Each row is a point. To make a cloud, some directions were put in groups of two or more. Within a group, all points are equally far from the middle, so they leave a hole (a ring in 2 directions, a hollow ball in 3). The other directions are filled evenly. Then the cloud was stretched, turned, moved and blurred a little. How many holes are there, and how many directions does each take, smallest first?

Cloud, 13 rows:
[[-23  58]
 [-22  58]
 [-35   6]
 [  8 -74]
 [-45  28]
 [-50  34]
 [  5  -5]
 [ 84  23]
 [-84   4]
 [ -7 -55]
 [ 12  46]
 [-74  26]
 [ -5 -53]]
Holes: 0

Cloud, 28 rows:
[[-59 -36 -12  -1]
 [-23  55 -10  23]
 [ 64  33  -7  26]
 [ 23 -10 -37 -49]
 [ -8 -54 -83   5]
 [ 18   9  51 -10]
 [  6 -54 -71  24]
 [ -6 -13 -80 -39]
 [ 28 -23 -23  72]
 [ 68 -57  -3   1]
 [ 68  21 -22  12]
 [ -3  41  43   8]
 [-16 -43 -89  -6]
 [ 45 -26  33 -18]
 [ 33  12 -61 -27]
 [ 45  47  -6  24]
 [ 51  -1  22  76]
 [-16 -28 -95 -13]
 [ -3 -27 -69  43]
 [ 66 -37   1 -17]
 [ 70 -41   0 -13]
 [-23  25 -66  24]
 [ 76 -29 -16  39]
 [ 17 -63  39  21]
 [-45   9 -19  57]
 [-14 -73 -56  -3]
 [ 24 -77   7  11]
 [-19  36  30  -1]]
Holes: 2 (2, 2)

Cloud:
[[ 17 -18 -61 -35 -18  36]
 [-54 -38   5 -59  19   9]
 [ 13  21  23 -34 -28  95]
 [-28  32   7  11  -1 -32]
 [ 12   4  -1 -41 -43  24]
 [ 18  38 -30  20  22  13]
 [-21  -7 -10 -32  33 -52]
 [-31   9  15  -6  26 -50]
 [ 34  42 -26  34 -10  11]
 [-49   3  48 -36  40  10]
 [  4 -24 -29 -39  38 -31]
 [ 17  26  27  30 -61  -5]
 [ 12  28  30 -28 -52  34]
 [-18 -18  65 -58 -20  15]
 [-32 -17  60 -24 -33   8]
 [ 31  13 -63  46 -23  -9]
 [-30   3  31  -3 -32  32]
 [-24  -4  49  18  23   8]
 [ -6  -9 -16 -53 -35   8]
 [-32 -14  27  27  31 -19]
 [ -8 -42 -43 -38  10  25]
 [ 14   3 -78  55 -16 -13]
 [-41 -37  51  -6  -9 -29]
 [ -4 -56 -47  13   0 -12]
 [ 20  42 -31  21  14  19]
 [  5 -53 -47   4  29 -32]
 [ 26 -22  25  10 -52   1]
 [-49 -26  43 -69  21  -4]
 [-29 -19  28 -27  15  32]
 [ -6  47  53  24 -10 -22]
 [-41  16 -27  30  19 -47]
 [ 28  -2  12 -26 -45  40]
 [-45 -25  52   7  16 -36]
 [ 35  38 -22   3 -30  36]
 [-34  -2  59 -31 -17  51]
 [ -1  -7  -6 -10 -21  52]
 [  5  54  -5   2  28  41]
 [-12  44  48  17 -46   7]
 [-28  27  25 -32 -33  26]
 [ 26  45 -24  -7 -20  63]
 [ 20  32 -67 -15   5  32]
 [-14   3  31 -55 -42  27]
 [-48  -3  23  -6  42 -23]
 [-25   8  29   7 -47  -2]
 [-18 -15  77 -29 -34   8]
 [ 37  43   0  47 -19  -7]
 [-39 -27  14 -22  -9  17]]
Holes: 2 (2, 2)
